Every row gives one point. Each copy is the shape, with its points in the same order, turned, moved and blurred by noise. Some copies are also mirrored. Which?

Shape:
[[ 16  21  12]
 [ -8  11 -34]
 [  0 -11 -13]
 [ 47  27  30]
 [-42  -1 -40]
 [  3 -27 -48]
 [-11 -27   3]
 [ -8  -9 -26]
 [ 73  40   6]]
Copy 1:
[[  6 -37  -2]
 [-30  -8 -17]
 [ -7   2   1]
 [ 42 -51  -4]
 [-50   7  -4]
 [-16  29 -22]
 [ -9  10  21]
 [-21   7 -10]
 [ 50 -59 -40]]
Copy 1 is: mirrored
Copy 2:
[[  9   9  25]
 [ -6 -38  10]
 [ 14 -22   0]
 [ 19  38  40]
 [-30 -51 -20]
 [ 30 -62   4]
 [ 17  -9 -29]
 [  1 -35  -7]
 [ 34  16  78]]
Copy 2 is: mirrored

Shape (8 x 4):
[[ 27  -7  40 -26]
 [  6  52 -42 -25]
 [ -4  83 -38  -1]
 [ 13  -7  65  12]
 [-16  21  19 -12]
 [  2 -25  -4 -15]
 [ 25 -16   6   3]
 [ 10   6   1  -7]]
Copy 1, 8 rows:
[[-38   0  48  18]
 [ 10 -48  -4 -37]
 [ 39 -30  -3 -61]
 [-23  45  50  22]
 [ 13  -1  20  12]
 [-31 -14  -3  25]
 [-45   6   8   3]
 [-17  -4   8  -1]]
Copy 1 is: mirrored
Copy 2:
[[-54   9 -32  29]
 [ 45  24 -45  12]
 [ 54  56 -37 -13]
 [-74  29   0   9]
 [-23  16 -25 -18]
 [-17 -15  -8  22]
 [-27   8   2  41]
 [-15  13 -13  16]]
Copy 2 is: mirrored

Shape (9 x 4):
[[-10 -69  -9 -46]
 [-16  16   7 -80]
 [  6  -3 -27  14]
 [ -5  19   2 -19]
 [ -2  -3 -21  12]
 [ 19 -11 -28 -12]
 [ 23 -54  33  -6]
 [-59  -3  31  15]
 [ 13   2 -23  30]]
Copy 1, 9 rows:
[[ 70  -2  25  40]
 [ 16  58  31  46]
 [ 16   5  13 -32]
 [  5  32   2   3]
 [ 18  -6  13 -27]
 [ 38  24  18 -24]
 [ 65  -7 -30  19]
 [-30 -30 -12  29]
 [ 19   1   1 -49]]
Copy 1 is: only turned
Copy 2, 9 rows:
[[-26  14  70  -3]
 [-35 -39  25 -69]
 [  3  15 -18   0]
 [-13 -25 -11 -21]
 [ -6  10 -19  -2]
 [ 10  14   5 -15]
 [ 12 -26  47  37]
 [-60 -29 -18  30]
 [ 11  14 -33  13]]
Copy 2 is: mirrored

Shape:
[[  4  30  -5   9  -2 -26]
 [-15  17  -6  22  93  11]
 [-31 -61 -27 -10 -39 -67]
 [-26  20 -28 -24  23   2]
 [ 58  19   1  30 -33  18]
 [-10  20 -18  31 -36  -7]
 [  5  34 -41  17 -21  -1]
 [-12  30  12  16   8  11]
 [-14  -2   0  28 -34   3]]
Copy 1, 9 rows:
[[-12 -31 -21 -10  -2 -34]
 [ 24 -10  12 -69  66 -12]
 [ 47 -64  10  67 -33 -20]
 [  0  -6  12   4  37 -54]
 [-48  18 -17 -24 -36   3]
 [  3   1 -44  15 -19 -20]
 [ -6  14 -34   4 -18 -44]
 [-16  -6 -28 -15  31 -12]
 [ -3   1 -34  26  -2   5]]
Copy 1 is: mirrored
Copy 2 (9 x 6):
[[ 12  -3  -8 -43   5  19]
 [ 12  11 -60  34   2  63]
 [ 66   1  81   2  -6 -16]
 [-11  26  -6  11  24  15]
 [-11 -69 -24 -37 -10 -15]
 [ 29 -20 -12 -30  29 -25]
 [  4 -20  -5 -27  42  -2]
 [  6   3 -41 -15  -6   2]
 [ 32 -20 -18 -12   0 -36]]
Copy 2 is: only turned
Copy 3:
[[-24 -17 -40  11 -26  -8]
 [ 12   3 -60 -21  55  25]
 [-84  17  39  17 -45  40]
 [-28  21 -25   5  23 -20]
 [ 26 -60  -3   7 -41 -30]
 [ -4   6 -15   2 -54 -16]
 [-12  -6 -18 -15 -35 -39]
 [ 13   2 -39  23 -10 -10]
 [  7   5   2  18 -43   0]]
Copy 3 is: only turned
Copy 4:
[[ 20  -4   7  15   0  36]
 [ 52 -61  25 -44  42  18]
 [-51  -6  -9  74  46   0]
 [-10 -14   8 -42  28  32]
 [ 54  18 -34  13 -34  -5]
 [  4 -24 -38  18 -15  22]
 [ 13 -11 -49  -3  -3  38]
 [ 22 -34   4 -25 -23  10]
 [ -6 -29 -21  24 -19  -9]]
Copy 4 is: only turned

Shape (11 x 8):
[[  28   -3   12   -4   39   -3   33   -9]
 [  31    4   24  -65   41  -17  -33    1]
 [  40  -10    3   26   22    9   33   42]
 [ -42  -15  -47   25   33   15  -13   -7]
 [ -33    5   23   -6  -55   16  -17   -5]
 [   5   62   16   27    8    2  -20    6]
 [  -2   -7    5   30   19  -16   60   18]
 [  16  -15  -25 -112   12   -8  -12    1]
 [  30   11    4   31  -13  -14  -19   -6]
 [ -21  -13  -28   33   29  -26  -18   25]
 [ -20  -23    5   15  -15   14  -22   15]]
Copy 1 (11 x 8):
[[ -7   0   4  34 -27   4 -38 -13]
 [-73  31 -12 -11 -21  32 -43  -8]
 [  3  19 -14  71 -21   3   9 -15]
 [-12   4  47  17  43 -31   3  32]
 [ 16   5  -9 -48  31  17  28 -26]
 [ -8   7 -50  11  47 -18 -20 -24]
 [ 39  24  19  49  -7  -7 -18 -25]
 [-51  51   4 -47 -54  38 -24  38]
 [  1  -6 -30  27  35  32  -5  -5]
 [-10  37  29  42  50   3  -1  11]
 [ -7  11  13   2  30  15  35 -13]]
Copy 1 is: mirrored
Copy 2:
[[-45  -4  21  -3  10 -12  65   7]
 [ 34 -47  -5  -5 -11   3  71  22]
 [-49   5   6 -37  25 -47  60 -23]
 [-27   2  28  -8  43  23 -29 -13]
 [  9  12 -12  12 -43 -23 -16 -36]
 [-51 -26 -20 -61 -33   7  17 -12]
 [-80   9   6  -2  22 -47  27  -1]
 [ 63  13 -30  28  16  10  56  43]
 [-14  -3  23 -53 -26 -31   7 -11]
 [-27 -33  13 -36  46 -14 -19   9]
 [  3  -8  11  -8   5 -26  -7 -41]]
Copy 2 is: mirrored

Shape (12 x 8):
[[-11  22 -14  25   5 -39  15  -1]
 [-24  -9   6   0 -43  31   2  -9]
 [ -6   2 -15   7  15 -23   9  40]
 [-25 -27  44 -23  -3  22  13  24]
 [ -6   7  32  33 -36  54  31   0]
 [-14 -17 -16 -40  56 -23  39   0]
 [ 43  32  -9  14 -34  33   4   5]
 [ 10 -26 -16  55  18  49 -31 -58]
 [ 15 -18 -54  45  27  30 -18 -59]
 [ 45  20 -37   5  59 -39 -21 -49]
 [ 36 -15  -4 -10  -2 -37  30   9]
 [  3   8  -7 -12  10 -14  16   9]]
Copy 1, 12 rows:
[[-29 -19  -2  20  13 -23  24  25]
 [ 26  25 -32 -30  31  -2  18  -3]
 [-21  -4  25  -9 -14 -22  30  13]
 [ 35   1 -16 -59 -23   7  16  16]
 [ 47  32 -24  -1  18  34  37  24]
 [  0 -22  24 -20 -22 -55 -33  41]
 [  5  25  21  11  45  41  12  -5]
 [ 27  33 -45  64  -6  -1 -28 -36]
 [  9  34 -20  74   9 -28 -38 -30]
 [-41 -41  15  58   7 -14 -54  -9]
 [-44   8  14 -19   0   4 -15  37]
 [-10  -9  16 -12   8 -13   1  16]]
Copy 1 is: mirrored
Copy 2:
[[-10  52  12   3  10   7 -29  -9]
 [ 43  -6  37  23 -36  13   4 -16]
 [  3  26  23  -4  10 -12 -30  32]
 [ 14 -29  30  42 -23 -20  11  24]
 [  6  -7  72  16 -61  21   6  -8]
 [-15 -10 -16  35  38  15 -31  39]
 [ 16  -4  51 -48 -30  23 -12 -23]
 [ 19  33  19  -7 -13  81  66  -1]
 [ 23  38   0 -17   5  96  32   7]
 [-22  34 -26 -47  61  49   6  -5]
 [-15   3 -24 -20 -17  -4 -31  12]
 [  0   5  12   0  13   0 -24   8]]
Copy 2 is: only turned
Copy 3 (12 x 8):
[[ 13  21  31 -15  10  11   2 -35]
 [-15 -35 -27  -7  39  29   4  24]
 [ 11  -2  27 -22 -27   2   4  -6]
 [ 10 -41  16   8  16   1  -9  47]
 [ -8 -23  -5   4  39  37  57  44]
 [ 45 -41  46  31 -19  26 -26 -25]
 [-27   3  -7 -21  17  80  21  14]
 [-63 -35 -39  53  -6  27  41 -18]
 [-42 -35 -36  45 -30  39  38 -54]
 [-32   9  28  41 -31  52 -22 -81]
 [ 34  23   1  16 -12  39 -24  -3]
 [ 13 -11  24  -4   1  35 -10 -12]]
Copy 3 is: mirrored

Shape:
[[ -2 -38  13  34  23 -45 -12  27  33]
 [-34 -27 -49  -4  -8  13  28  38  85]
 [ -6  -5  54 -33  38  16 -38 -52  15]
 [-41 -20  13 -36  21 -14  38 -62  32]
 [ -9  -3  46 -34   7   5  16 -12   5]
 [-21  -2  43   7  -2   6   7 -77  32]
 [ -1   4  12 -19  47  10  -9 -42  11]
 [ 33 -12 -22  16 -10   3 -23  49  12]
 [ 26 -19 -57  -8 -15 -23 -10  30  37]
 [ 17  32  -4  13  29  -7  -3   1  18]
 [ 31 -33 -24  12  15  14 -21  24 -15]
 [-27   1 -21  17  -3 -16 -32  24   0]
 [-14  12  35 -47  -9  -4 -24 -35  29]]
Copy 1 (13 x 9):
[[ -6 -19  -7  56  -7  -8 -20   7  55]
 [-10 -22 -63  -6 -13  46   6  71  20]
 [-41   4 -21  29 -36 -37  46 -62 -11]
 [-17 -27 -69   4  10 -43  14 -18 -35]
 [-11  33 -31   7 -17 -33   5 -26 -13]
 [-52   6 -36  40  27 -36  33 -24 -36]
 [-43 -20 -15   2 -18 -17  16 -48 -10]
 [ -1  11  39   7 -18  33   4  19  45]
 [ 13 -31  24  -1 -17  24   9  49  22]
 [-42  -9  19  12 -17  15 -21 -13  -5]
 [ -6  -1  31 -13  -2  15  12 -16  56]
 [ 14  -5   3  34  -2  46  -1 -16  15]
 [-10  13 -18  31 -34 -24  40 -18 -42]]
Copy 1 is: mirrored
Copy 2:
[[-14  11 -20 -40  29 -12  60   1 -29]
 [-55 -18 -77  16 -39  -9  68  43 -21]
 [ -5   9  69 -36 -47 -41  29  24   9]
 [-14 -46  46  16 -41 -38  58  27 -42]
 [  7 -27  34 -14 -39   2  23  12  -6]
 [ 23   5  43  -3 -56 -54  37  24 -48]
 [-31   1  53  -5 -20 -35  13  30  -8]
 [ -8  24 -52  -8  19   4  11  19  22]
 [-28  -8 -63  15  20 -30  27  18  18]
 [-32  20   1  -2  -4 -16  -9   1 -24]
 [ -6  22 -13  -2  36   2  15  46  23]
 [-15  36 -17  19   3  -3  51  -8   8]
 [  3 -14  29 -10 -59 -45  31  -8  13]]
Copy 2 is: mirrored

Shape, 13 rows:
[[ -20    1   34  -35    2   -8  -14  -14  -38]
 [   2  -26   28   -1  -13   25   -3   13   -8]
 [  22   13    4   11  -29   -1    4  -11    4]
 [  20  -15   27 -106  -32   24    0   18   22]
 [ -15   14   -8   13   16   19    6   62    6]
 [  33  -14   31   14  -37   12  -30   14   16]
 [  11  -22  -51   11  -22   19   -5  -11   -8]
 [  38   -5  -27  -22  -41   22  -37    7   18]
 [  32  -21   26   -4   19 -110    3   -9   10]
 [  23   -3  -53   13   32   10    5   23    4]
 [  24    0   18   -4   28  -26   10   -6  -53]
 [  -8  -13   34  -74  -29   -7    7   11  -79]
 [  16  -22   21    0  -17  -19  -74   -1   12]]
Copy 1:
[[  0  -5  16 -11 -32 -30  31 -55  -7]
 [  5  -2 -31 -13 -12  -4  22 -10  -8]
 [  4   4  -9   2  15   4 -29 -34 -15]
 [ 68  21  -4 -21 -37   5  10 -27  76]
 [-34   2 -38  35  26 -28  17 -14  31]
 [ 32  21 -39  19  -2  22   1 -19 -24]
 [ -2 -10  22  -7  51  17   6   2  -8]
 [ 38  20   6  16  35  44   2 -18  18]
 [ 33 -40  32  60 -48 -48 -43  -7 -42]
 [-29 -34   6  38  36  11  -8   9  28]
 [ -9 -65  10  15 -20 -15   8 -44 -17]
 [ 46 -34   8 -39 -18 -42  50 -77  15]
 [ 30  31  12  48 -13  14  26 -12 -38]]
Copy 1 is: only turned
Copy 2, 13 rows:
[[ -7  27  30   2  31  20 -30  -7 -13]
 [-10  -9  16  26  15  19   7  22 -47]
 [-20 -10  -2  -1  -3   8  25  -2  -3]
 [ 17  47 -43 -12   2  71 -22  -3 -71]
 [ 32 -12  24  28 -44 -22  -7  19 -34]
 [-32 -37   6  -6 -18  43  11  23 -41]
 [ -1 -39 -19  11  21 -22  22 -27 -37]
 [ -4 -38 -34 -16 -17  24   0 -23 -49]
 [-82  33 -20 -35  -2 -39 -32  38   5]
 [ 11 -35 -30  35 -24 -49  -8   0 -19]
 [-45  19  10  46  13 -16 -28   2  11]
 [-27  66  28  30  32  32 -32 -42 -50]
 [-42 -43   8 -39   3  21 -39   8 -35]]
Copy 2 is: mirrored
